Each wall is flat, endless, passes through zero and stands at right angles to its row. A trip goes straight from one point to another. List the walls that it crosses, first one first.
In the rows, zero is written as 128.

Walls:
(1): [110 179]
(2): [135 109]
(3): [97 94]
(4): [104 156]
(5): [121 135]
(6): [ 99 120]
(7): [110 135]
Trips:
[ 89 122] to [114 157] => 3
[138 126] to [100 102] => 3, 6, 7, 5

Walls:
(1): [159 142 156 171  94 117 109 119]
(2): [141  93 100 113 140 122 139 100]
(3): [148 115  84 213 109 107 151 145]
(4): [134 156 161 189 163 109 162 125]
(5): [110 160 104 103 142 136 182 108]
(6): [115 149 171 120  94 131 112 121]
(7): [162 129 117 127 139 107  69 142]
(8): [127 129 137  88 123 143 118 139]
(9): [ 99 121 150 139 110 125 101 118]
Trips:
[122 105 110 122  99 101 128  85] to [141 134 181 125  83 161 117 126] => 5, 3, 8, 2
[129 135 155 128 173  96 135 105] to [ 95 127  76 122 144 174 115 114] => 7, 4, 8
[ 99 131 103  38  85 120 178 138] to [130 145 152 167 125 149 191 145] => 2, 4, 3, 8, 1
[129 119 165 146 130 166 142  66] to [134 175 108 129 159 143  87 131] => 2, 7, 8, 9, 6, 1
[136 167 130 122 133 162 160 109] to [169 126 142 130 167 189 118 156] => 6, 7, 5
[161  92  60  54 141 113  94  70] to [ 84 102  80 132  97 122  94 137] => 5, 9, 3, 8
[131 158 121  90  79 125  75 127] to [159 108  98 162 116 169 130 139] => 3, 9, 6, 2, 8

Walls:
(1): [ 88 124 141 150 100 101 107 130 121 137 151 142 122 110]
(2): [ 99 176 112 126 138  75 163 189 144 177 135 153 124 136]
(3): [132  92  89 139 165 126  91 135 118 150  90 102 125 134]
(4): [136 127 128 154 176 107 135  84 129 138  85 170  93  85]
(5): [141 143 115 103  82 198 152 137  81 125  92 132 145 161]
(6): [132 118 100 131 126 120  92 147 155 104 120  65 150 123]
Trips:
[141 115 149 161  36 128 138 136  98 109 127  94 146 158] to [125 127 147 104 149  51 145 105 118 108 133 154 122 158] => 6, 2, 5, 4
[103 174 149 105 132 107 123 188  94 130 205  82 129 111] to [143 203 104 108 115 119 119 164 145 134 122 120 109 142] => 5, 1
[123 126 132 155 103  38 170 158 124 140 122 149 122  73] to [147 127  79 145 149 120 162 124 110 114 193 128 135 172] => 4, 1
[206 136 136 152  98 136 150 115 133 107 153 133 117 132] to [129  95 118 158  88 124 129 135  87 132 125 135 125 141] => 1, 3
[122 154 172 141  85  83 121 101 118  67  95 146 169 174] to [142 101 146  86 138 131 135 137 122 130 121  66 144 138] => 6, 1, 3
[143 168 151 126  70 147 119 121 171 110  76 142 112 150] to [118 148 118 125 139 107 139 134 124  66 116 103 170  98] => 6, 5
[126  77 116 111 113 172  81 118  83  87 145 107 141 146] to [191 136 129 150 128 158 122 137  98  75 145  43 128 134] => none

Walls:
(1): [127 164 181 113 137 125 138  83 155 113 159  95 144 137 137 119 159 132
 123 132 113 103 156 123 116 113 127 104 143 126 170 202]
(2): [144 125 119 115 145 120 182  84 144  91  85 155 120 136 128  97 119  78
  81 102 162  70 147 133 119  80  93 122 162 147  93  99]
(3): [148 158 155 107 145 128  86 150 147 125 126 108 142 174 112 101  80 111
 145 106 100 149 134 140 108 100 127  85 184 180  90 147]
(4): [142 100 121 126 138  71  99 125 118 128 125 194 154 115 104 107 139 107
  72 178  80 141 151 114  95 172 151  88 141 194 134 143]
(5): [114 168 101 180 105 134 155 125 161 176 121 148 106  91 167 156  69 124
  50 139 131 131 158 109 153 110 106 132 143  82  87 155]
(6): [ 88 191  87  94 107 152 176 157  90 171 106 128 144 155 117 115 111  96
 109 200 146 117 182 117 169 144 156 132 135 175 151 117]
(7): [144 136 137 132 140 160 165 164 129 135 135 155  95 156 147 113 154 125
 105  88 129 117  93 157 153 126 126 162 129  97  94 131]
(8): [113 132 127 117 115  95 144 102 135 159  94 121 173 185 147 102 123 139
 166 133 113 130 120  53 101  93 135 125 151 102  92  98]
(9): [108 143 140 103 168 127  83 160 137 113 113 144 163  90 166 150 173 175
 135 123 134  98  99 103 108 164  92 127 172  94 152 179]
(10): [144 133 121 163 144 185 108 138 115  99 103 111 146 105  88 143 136  76
 120 150 146 149  56 122 132 130 153  86  91 100 142 128]
(11): [161 130 139 198  99 102  81 103 112 154  73  88 127  72 157 167 124 109
  94 125 144 153  97  90 143 133 160 144 160  86 162 106]
(12): [174 159 176 103 122 110 116 121 144 119 156 135 175 139 157 120 176 112
  92  69 130 155 120 136 160 157 145 120 120  74 189 103]
Trips:
[137 114 150 119 121 103 140 127 128  84  93 153 162 106 135 131 106 119
 106 103 129 143  90 162 137 142 126 104 182  67  85 169] to [125 122 129 146  73  74 141 119  92  99 117 174 165 146 152 113 118 125
 104  82 103  75 106  87 122 143 129  75 122 160 198 133] => 7, 5, 10, 3, 6
[104 164 165 136 147 107 136 129 129 144 148 157 173  99 133 152 157 159
 140 117 109 151 119 126 194 130 147 147 130 157 141 103] to [161 119 113 128 165  95 138 153  86 188 134 146 151 109 158 143 108 134
 169 130  91 150 105 150 129 152  77 137 159 105 161  99] => 1, 8, 6

Walls:
(1): [151 134 133 141 131 136 199  64 122 165 113  85 162 117 174 105 127  96
  97 138 123  88  90 119 138 142  97 130 171 121 101 158 142 118 134  74
 107 132 106 137 126 113 163 111 131 163 156 116]
(2): [153 137 129 143 112 171 140 138  88 158 131 154 160  92 123 159 134 135
 136 120 137 133 124 128 171 125 137 134 107 104 130 129 137 121 166 167
  97  87 145 146 128 180 133 131 127 141 191 121]
(3): [126 121 139 150 106  86 115 162 133  71 178 130 148 163 118  66  93 149
  90 123 209 131 144 128 102 148 116 139  99 116 139 164 155 149 150 137
 117  95 173 105 133 147 100 125 152 157 159 112]
(4): [ 95 129 115 140 158 155 158  50 110 123 151 152  85  87  91 165 136 163
 137 108 116  68 144  90 138 173 102 121  82 152 142 125 103  77 150 108
 121 126 119 129 107 163 139 155 132 108 186 120]
(5): [112 100 111  37 145  93 117 127 165 147 136  81 150 131 118 108 100 168
 128 133 123 179 116 143 181 126 130 151 115 145 155 137 154 157 131 133
 101 135 104 108 149 116  72 118 173 112  77 102]
(6): [ 70 159 110 174 122 167 154 141 125 164 148 131 115 143 101 169  91  72
 140 122  81 138  92 111 139 103 233 125 129  85  93 120 147 175 137 189
 103 140 119 161 107 105 160 147 126 167 132 125]
(7): [163  98  80  91 120 116  39 119 154 155 123  91 136  87  84 144 130 121
 161 166 106 134  89 126 134 137 153 178 162 145 115 102 157 101 160 147
 139 125 117 106 108 132 160  96 178 146 126 121]
(8): [173 160 139  68 164 174 106 168 152 127 140 126 135 113 113 114 187 170
 108 112  95 155 175 150 103  97  96 133 110 115 153 135 128 134  90 135
 207 171 133 149  77 129 117  82 125 146 155 157]
(9): [117 105 138 119 139 128 132  86 148 128 160 102 122 138 159 112 102 127
 156 131 126 128 123  97 117 134 161 116 126 145 146 166 173 106 132  82
 141 155 149 136  97 157 138 139 103 137 118 135]
(10): [122 128 140 152 122 134 187 133 118 143 146 124 137 121 105 133 113 131
  94 155 132 126 130 153 106 106 158 208 114 131 124 170 110 143  70 112
  95 166  67 112 121 154 145 112 169 129  88 130]
(11): [117 159 118 107 117 146 133 120 115  84 178 115 117 105  75 178 113 142
 133 115 125 156 160  93 112 155 144 102  83  82 123 101 110 195 126 140
  71  95 132 158  93 113 136 166 197 136 102  75]
Trips:
[178 150 103 139 214 166 108 138 138  82 139  94 116 121 138 113 138 136
 166 105  97 185 105 109 147 122 134 124 129 150 125 100 117 144 151 159
 136 107  98 130 137 117 136 110  71 116 191 122] to [141 134 124 179 116 125 107 140  93  98 184 161  93 110 112 117 153  89
 105  71 111 132 143 131 117 112 103 151  89 114 107  80 108 131 145  96
 156 182  97 138  91  85 132 133 130 117 151 128] => 11, 7, 2, 10
[152  97 118  71 123 149 175  93 121 159 145 158 119 111 153 108 104 108
  91 155 166 179 105 152 147 124 137 113  99  85 117  77 131 142 112  95
  97 127 102 165 111 179 136 175 125 163 135 115] to [116  77 100 168 105 135 101  98  95 137 130 160 105 132 136 115 132  96
 170  99 135  60  97 159 144 136 113  86 125  88 145 125 106 140 120  93
 113 135 144 249 115 136 134  61 105 105 147 164] => 5, 10, 11
